Rows are points. Two turns around zero, p and q, are shown by what they do to some points. Write where each new point lands after one turn and then the other. Backwards means that the second turn is done in reverse. Each puzzle has new turns, and all numbers are rounded.
In the rows, 128 means zero.

Turn p:
[160 100 124] -> [130 166 108]
[100 187 133] -> [121  87 179]
[127 103 102] -> [107 134  99]
[125 122 153] -> [154 125 126]
Turn q:
[103 105 139] -> [138 150 154]
[153 162 145] -> [111 130  86]
[100  87 125] -> [151 141 170]
[106  90 119] -> [151 132 166]
[138 172 116] -> [ 92 109 105]
[167 152 123] -> [124 105  88]
Where do these land?
q, then p backwards: [151 126 117] -> [107 118 138]
p, then q: [111 118 119] -> [135 119 146]
p, then q backwards: [144 182  93] -> [ 67 144 109]
p, then q: [123  82 139] -> [128  80 128]
p, then q: [111 132 172] -> [166 120 100]

Turn p:
[168 165 124 135 109  98 105  79] -> [127  93 132 132 135  55 106 137]
[110  73 161 112 160 129 165 145] -> [137 145 126 150 108 174 191 134]
[106 125 161  90 117 160 155 175] -> [ 91 134 139 108  90 182 149 109]
[113 119 104 107 126 155 176 148] -> [142 119 106 123 102 178 126 101]
[115 144  99  88 123 131 115 128] -> [106 117 114 145 114 142  88 132]
[141 148 124 139 133 157 103  99] -> [118 133 131 141 149  97 110  96]
[157 121 108 144 108 117  84 116] -> [131 106 148 134 172 106 105 143]
[162 174 107 156 148  99  83 113] -> [116 126 101 119 172  65 102 149]
[ 90 106 154 173 132  99 127 115] -> [166 174 154 126 123 113 147 156]
[117 104 138 136 125 134 167 162] -> [145 133 129 104 115 169 157 124]
Turn q:
[154 127  98 116  91 142 114 132] -> [148 128 118  78 107 125 125 132]
[144 121 102 135  95  91 124 157] -> [132  92 109  89 141  99 132 120]
[103 157 162 167 112 124 149 161] -> [ 76 114 139 133 133 131 135  75]
[132 156 100  84 115  97 156 104] -> [175 152  88 120 159 126 140 106]
[122 101 125 115 104 141  87 137] -> [130 112 124 107 106 131  85 148]
[134 123 116 136 150 155 157 147] -> [127 148 169 127 128 107 142 125]
[ 95 143  92 129 171 162  93  83] -> [128 171 146 127 156 183 117 180]
[120  91 153 101 109 146  85 168] -> [114 114 125 122  88 105  63 139]
[157  89 177 113 153 130 173  98] -> [165 124 140 198  92 112 152 124]
[118 146 115 163 132  94 140 106] -> [123 108 122 131 167 150 161 123]
[129 155 167 148 177 127 130 115] -> [ 90 148 126 177 130 140 157 136]
Where do these land?
q, then p: [149 135 153 124 117  78 151 112] -> [187 109 109 137 141 127 128 124]
q, then p: [ 62 135 130 113 129 120  85 141] -> [ 97 177 127 157 167 132  98 133]
q, then p: [134 126 138 172 120  92 120 137] -> [162 142 130 151 119 164 143 136]
q, then p: [122 131 171 114 155 119 167 149] -> [169 151 132 115 128  81 126 143]
p, then q: [155 150 122 122  92 197 163 157] -> [192 144 129 155 106 177  98 150]
q, then p: [169 102  87 120 133 109 128 118] -> [121  85 102 112 133 149 156 150]
p, then q: [ 98 113 108 133 118 140 128 111] -> [109 128 118 118 100 144 145 142]
p, then q: [143 112 156  99 124 175 137 132] -> [148 123 158 156 122 172 127 109]
p, then q: [119 149  87 154 164 122  72  96] -> [ 78 128 102 118 175 124 151 177]

Turn p:
[ 95 126 196 144 124 161 121 112 130 104 137] -> [ 97 103 147  94 135 120  87 140 175 153 140]
[136 122 137 122 124 138 109 134 114 118 176] -> [ 89 156 138 114 124 118 128 145 132 112 135]
[106  55 145 114 125 130 143 119 134 225  99] -> [131  78  59 177 113 145  86 192 103 138 117]
[155 139 105 142 116 156 156 199 132  96 122] -> [133 130 169 102 117 137 113  82  67 103 140]
[183 187 108 153 141 142 154 146 147 131 142] -> [152 166 157 119  75 113 143  89  97 152 141]
[118 148 110  92 168 100  99  95 142 141 142] -> [115 131 107 162 118 123 190 129 164 132 125]
[115 156 127 114 119 112 164 171 124 150 128] -> [142 134 135 161 108 157 106 103 120 109 160]
[104 116 123 111 144 125 129 102 118  81  90] -> [136  92 130 120 185 124 152 117 144 134 133]
[118 131 118 118 133 115 102 133 161 116 123] -> [122 112 135 127 119 144 156 119 143 116 104]
[124 131 124 146 126 120  88 127 102 157 136] -> [115 153 102 143 125 107 112 126 141 117  98]
[178 109 128 125 128 123 110 122  95 101  87] -> [139 131 157 139 177  95 134 134  97 138  96]
[ 98 106 147 146 157  93 181 106 167 121 115] -> [140 102 108 121 140 192 136 129 138 184 145]
[161 110  82 142 105 156 113 109  80 134 133] -> [143 160 102 108 147  73 127 144  92 103 117]
[103 156 142 122  82 122 122 118 146 119 160] -> [139 143 145 107 108 144 121 142 178 100 139]
Turn q:
[103  77 103 105 113 172 127  97  97 158  92] -> [186 102 159 139 125 123 185 109 126 170 123]
[150 128 135  85 144 172 121 108 115 131 113] -> [153 141 136 114 164 145 144 125 112 169 153]
[ 97 143  88 133 112 146 132  88 165 115 150] -> [119 103 141  98 127 105 105  71 127 142 100]
[144  96 123 174 113 104 132 108 132  89 142] -> [101 138 158 162 133 119 128 105 114  85 100]
[ 89 141 136 107 110 109 170 158 127 101 110] -> [132  95 125 124  75 146 104 135  97 116 152]
[130 112 119  88 119 113 121 134 156 107 163] -> [ 76 123 144 114 120 109 128 132 104 151 136]
[156 154  84 172 120 174 105 139 131 131 177] -> [103 120 111  78 178 136 146 114 148 106  71]
[168 146 156 167 144  96 121 171 160 134 118] -> [ 95 180  88 136 114 143 121 142 155  88 137]
[102 126 173 128 140 124 135 143 119 138 124] -> [135 121 127 153 111 154 108 154 146 140 139]
[161 149 172 121 130 103  85 129 101 160  99] -> [142 150  79 169 160 117 136 158 145 131 165]
[110 146 110 111 116 128 171  88 126 165 145] -> [165 122 121 113 114 101 101 124 106 162  90]
[125 118 137 145 174  94 117 174 106 108 103] -> [127 138 147 135 114 138 130 168 156  77 170]
Where do these land?
q, then p: [170 130 134 125 102 124 127 136 133 128 152] -> [136 123 103 138 146 123 124  88 130 118 146]
p, then q backwards: [122 127 115 131 110 126 106  90 133 117 161] -> [148 132 105 139 154 127 117 159 130 158 131]
q, then p: [121 108 131 166 128 136 147 122 133  99 154] -> [127  91 142 114 150 112 107 123 151 144 115]
q, then p: [149 144 145 134 145 126  92 106 125 100 131] -> [ 91 134 115 122 123 126 152 105 151 153 129]
p, then q backwards: [123 114 131 171 119  97 181 160  62 194 141] -> [165 187 211 119 128 100 165  95 146 121 108]
p, then q: [105 141 147 133  90 118 112 133 138 110 120] -> [103 147 130 133 134 147 131 100 133 144 158]
q, then p backwards: [111 129  95  67 160 118 150 147  82 105  73] -> [154 139 108  93  89 175 203 113 149 112 133]
p, then q: [135 163 140 131 110 165 126 102 133 117 126] -> [ 94 148 109 149 115 107 122 139 109 146 138]
p, then q: [131 140 140 113 127 113 124 100 189 125 114] -> [126 157 112 139  93 162 156 117 111 148 110]
q, then p: [112 128 112 163 145 114 154 178 112 173 173] -> [149  76 172 137 129 157 119 106 100  86 103]
q, then p backwards: [120 104  83  98 159 139 122 155 138 147  41] -> [132 196  87 109 124 146 172  88 166 106 160]
p, then q: [138 109 162 105 140 161  96 106 158 122 150] -> [113 105 124 145  61 139 134 147 131 143 138]
